Each row of a before or after table is a point. The points were changed in one or more steps. Then noise was added and the rows were shuffled. The steps act on columns, c1 being the first. What was done? A step turns or swaps two columns, mirrors them in a line or flattens them onto one, adds a multiple of one to another, or multiplies or shifts one. Angles are multiples of 10 degrees, from the lower column toward the higher: turns from -170 to 170, lines from 10 to 170 but not 90. Use the fewest steps. Two steps may share a column if one is a turn and the other turns, adds or multiplies; they go together, in the order done. Otherwise the lowest column goes first.

Before, 8 rows:
[[-49  51 -41]
 [ 13  -9  25]
 [ 26  66 -20]
 [ -3 -51  -5]
 [ 42 -17  30]
 [-71  11   0]
 [ 72  40 -63]
 [-11 -21  22]]
After:
[[-37 -33 -39]
 [-45  55 -48]
 [ -7  68 -48]
 [ 60  30  39]
 [ 23 -38  52]
 [-18 -15   1]
 [ 84 -14  17]
 [  3 -11  27]]
Steps: turn c1 and c2 by -40 degrees; add 1 times c1 to c3

Before (9 x 6):
[[-36  11  30 -81   3   1]
 [ 30 -70  27  18  54  -8]
 [-48   0 -33  43   9  69]
 [ -3 -45 -30  -8  16  74]
 [ 41  26   8 -36 -43  -5]
 [ 24  20 -54 -56  39   7]
 [ -6 -95  28 -39  47 -22]
 [ -5  37  53  43  53  30]
 [ -2 -12   6  34 -53  19]]
After:
[[ 27 -94 -12 -40 -39 -21]
 [ 46  45 -23 -41 -41  32]
 [-23 -44  19 -24  -5  73]
 [-13  28 -40  64  16  -8]
 [ 10 -70 -44 -80 -23  -3]
 [ 45  12  19  84 -33  -1]
 [-55  18   6  54 -60   6]
 [ -4   0  55 -40  10  69]
 [  7 -10   1 -23  64  22]]
Steps: turn c1 and c3 by -120 degrees; add -0.7 times c2 to c4; turn c4 and c5 by 160 degrees

Before, 10 rows:
[[-50   4  52 -56 -51  69  56  15   0]
 [-14   7 -15  -4  -8  57 -44 -39 -52]
 [-90  68 -12 -21  24  -4  42 -35  16]
 [ 56  26  51  26   0  -1  -3  48 -82]
 [ 39  -7  35  37 -40  74   2  27  70]
 [-12  23  29   8 -30 -33 -17   5  30]
 [-91  10  31  50 -46 -55  82  -2  32]
 [-36  49 -29 -18  -5  30 -13  42 -11]
 [-64  36  77  32   7 -12 -38  61  -2]
 [  5 -58  22   2   0  30  -5   1   5]]
After (10 x 9):
[[  9 -60  10   6  -2  28  -9 -16   1]
 [-30  11 -41  -3  -1  59 -44   4 -45]
 [ 60  -3  34  36 -41  73  -4 -25  52]
 [-69   9  12  48 -63 -57  76 -31  58]
 [-36  50  28 -19  -5  28  -9  39   5]
 [-65  38  87  34  14 -15 -34 -50  25]
 [-47   1  35 -55 -55  67  47 -40  19]
 [ 28  25  64  25   1  -1  -6 -33 -94]
 [-83  68 -36 -23  16  -4  42   2  44]
 [ -2  21  13  11 -32 -37 -20 -26  29]]
Steps: turn c1 and c9 by -20 degrees; turn c3 and c8 by -70 degrees; turn c5 and c7 by 10 degrees

Before, 11 rows:
[[ -66   -3  -44   -9   -6  -21   -2    6   -3   -3   15]
 [  15   74  -19   31  -33    9   19   -5   -3    5  -36]
 [ -39  -21   -7   -6  -34    4   14   14   -3   19   24]
 [   8  -23  -18   -9   -4   13   12   57    2  -13    0]
 [  11   13  -15   -3   -3   12   25  -15    5  -14   24]
 [  18   -1  -32  -12  -20    3   11   -7    0   26   12]
 [  10  -25  -15    7  -21  -22   -9   -4   18   -5   23]
 [  13   33   -4  -10   16    4   -9   23    7   -5   28]
 [ -16  -11  -17   17   -6 -121   25   -4  -12   -6    8]
 [  14    7  -11   26  -26   11    6   -4  -37    9  -27]
 [  -7  -24  -25   36  -15   15   18    9   -4   32    3]]
After:
[[ -11  -12   -7   -8   -4 -119  -31   21  -13   -7    9]
 [  12  -19   -6  -39  -34    3  -13   10   -6   26   26]
 [  -6  -23   17    9  -17  -18   -6    1   19   -7   26]
 [ -13    9    0   24  -27   11  -11   20  -39   11  -27]
 [  -1   -4   27  -68   -6  -23  -35   16   -3   -6   18]
 [ -11   79    0   26  -31    8  -27   20   -3    8  -35]
 [  28   34   10    5   14    2    5   -2    8   -5   31]
 [ -12   15  -11   10   -2   12  -25  -12    2  -20   24]
 [  60  -21    3    4   -6   17  -24    7    1  -15   -4]
 [  -4  -26    2    6  -14   16  -30   37   -3   42    2]
 [  -3   -1   14   13  -18    3  -35  -20    1   33   11]]
Steps: turn c1 and c4 by 70 degrees; turn c1 and c8 by -70 degrees; turn c3 and c7 by 130 degrees; multiply c10 by 1.3

Before (13 x 14):
[[-61 -18  31 -29  19  -9 -15 -12 -27 -28 -23  14  -4  -6]
 [-33 -29  15 -21  14  -1   1  -8  34 -44 -40 -17  12 -15]
 [ 26 -21  15 -35   9  20 -44   6 -43 -28   7   9  25  28]
 [ -6   7 -18  40   9 -23  36  54   3  -6   3  46 -32 -31]
 [-11 -12  20  10  24  29 -41   8 -46 -42 -12  -4  50 -17]
 [-17  31 -43 -14  -6 -18  31  35  -7   9 -13  23   0 -46]
 [ 18  -7 -16  17 -14  13  -8 -18 -15   8  16  41  10 -47]
 [-11  30 -11  14 -16  -8 -15  34   6   8  50  23   3 -28]
 [-11  17  10  -2  -1 -42  26  43   0 -28  12  69  31 -26]
 [ 12  26   5  28 -45  38  -7  10 -18  29  -4  26  18  -2]
 [-18  21 -35  13 -57  -8  20  47   3 -28   6  50 -26 -51]
 [ -1 -35  26 -10   3  52  -7 -21 -63 -25  36 -18  57  27]
 [-40  11  14 -27  56  13  -1 -25  -1 -79 -22  15  11  10]]
After:
[[  33  -36    9  -65    8  -44  -60  -17    5   -4  -38   22   -2   11]
 [  28  -28   -3   30  -10  -42 -100   14  -31   30  -10   21  -45  -37]
 [  51  -30  -23  -86   -4  -25  -75  -24  -13   -6  -26   26   27  -18]
 [  -5   49  -28   86   17   30  -67   16   -6   39    0   -5  -19  -11]
 [  -2    0  -38  124   -8   -6  -25  108  -15  -23    3  -28   33  -14]
 [  42  -29  -18  -80  -47  -79  -59  -49    6   16  -20   10    6    5]
 [ -15    4  -36   53   16    8  -69  -33  -28   11   13  -30  -16  -38]
 [   9   50  -39   41   31  -26  -41   96  -24  -11    8  -50   33  -27]
 [  22  -27    8  -31   22  -24  -67  -46  -10   54   35   32  -54  -21]
 [ -12  -22  -15 -106    8  -28 -103   15   -1   21    6   13  -32   -7]
 [  20   30  -11  -42  -10    8  -29   70  -29  -17  -13  -52    6  -31]
 [  19   12  -68   -8   -8  -27  -34   85   -6  -41   12  -15  -24  -18]
 [  10   35  -19   37   -8    9  -71   65  -12  -11   54  -19   -2  -14]]
Steps: turn c1 and c13 by -160 degrees; mirror c2 and c5 in the line at 160 degrees; turn c3 and c12 by 110 degrees; multiply c4 by 3; swap c6 and c10; shift c7 by -60; multiply c8 by 2; flatten c9 and c14 onto the line at 50 degrees

Before, 14 rows:
[[  0 -33  25  42 -41 -19 -30 -25  28 -21   2  18 -30 -12 -20 -19   1  26
  -34 -13]
 [-32  23  28  23   1  24  32  29 -28  42  15  22   2  29   2  21 -23   7
   31  46]
 [-45  37 -17 -16  -3  -3  51  20  21 -29 -56 -12  -3  41  16  14   0  18
   19  50]
 [ -2   3 -10 -23 -14   1  16  37  11 -23  15   7  38  18 -13  20 -15   6
    3  -2]
 [-68  33   6 -23 -37 -10 -21  46 -24  29 -55  17  13   5  39  -3  28  13
   25  47]
 [-40  24 -39  43 -54  21  34  -8  43  -5 -16 -33  28  38  38 -52   8  -5
  -36 -29]
 [ -5 -37  -1 -27  19  12   6  33  17   3 -28  17  23 -19  18  30 -27  20
   38  26]
 [-23  20  27  25 -54   0  35  18 -13  34  20  36 -34  -3   3  25 -25 -22
  -27 -24]
 [  6  14   0 -14  20   5 -17  -4 -29   5  14  23  19 -22  13 -13 -20  42
    9 -23]
 [-30  13 -41  39  12  21   6 -21  36  11  10  36  28   0   2  26 -19  -4
  -42  51]
 [-35 -15 -31  36 -38 -43  24  24   7  16  -5 -16  -4  15  41   4  20  31
  -22 -23]
 [ -5  11  21 -28 -30  -9 -15 -27  46  10 -10  34 -34  41 -17  -9  34  10
  -18   2]
 [  7   1  -6  33 -27  23  30 -32 -12  17  -5 -32  29   9 -14 -22   2  -7
  -44 -23]
 [-57 -31 -36  -6 -31 -45  10   1  -2   2  11  11   9  -8  37 -47  41 -18
  -17  -4]]
After:
[[ -2   6 -13  40 -43 -13  17  34   2 -21 -19   7  32  48  -9  23 -14   4
    4   4]
 [  5   3 -10 -20  87   6  26 -32  23  18 -30   2   7  39 -11 -13   2  -5
  -45 -38]
 [  4 -35  29 -16 114 -24 -31 -21 -21 -21  19  17 -15  18 -25 -26  -2  25
  -31   3]
 [-56 -29 -36  37   3  13  10   3 -47   3 -17   8  16  20  39 -40  39 -17
  -21   8]
 [-33 -20 -33 -10  96   1  23  25 -49  15   1   9 -12  50  42   8  24  30
  -22 -27]
 [ -2 -36  -1  19 -67 -18   9  31   6   6 -23  -9 -12  10  21  41 -24  24
   36  32]
 [-21  22  30  15  78  14  42  12   2  32  47  41  -1  26   1  10 -23 -25
  -29  16]
 [ -3   8  21  63 -51 -46 -16 -29 -19   9  19  19 -27  67 -15 -17  36  11
  -19  28]
 [-69  36   3  63 -36  27 -19  47  -3  28 -40 -28 -40  33  38  12  27  12
   26  39]
 [-43  35 -16  23 -33 -20  52  18  -4 -28 -20 -46 -52  74  16  25   2  23
   17  25]
 [  9  19  -4   1 -37  29 -17  -4   9   7 -14  33  23  10  13  -9 -19  43
   10   3]
 [-40  27 -39  -5 119 -50  32  -8  15  -9 -47   3   0  71  39 -34   4  -4
  -37 -44]
 [-34  12 -46 -58  79 -37   3 -17  12   7  -8 -20  23  30   2  29 -19   2
  -39  62]
 [-33  24  28 -29  48  25  33  26  30  43  16 -20  14  58   4  19 -20  10
   27  53]]
Steps: multiply c4 by 2.5; turn c4 and c5 by 120 degrees; turn c6 and c9 by 100 degrees; turn c11 and c13 by 60 degrees; turn c11 and c16 by -20 degrees; turn c12 and c20 by 50 degrees; shift c14 by 30
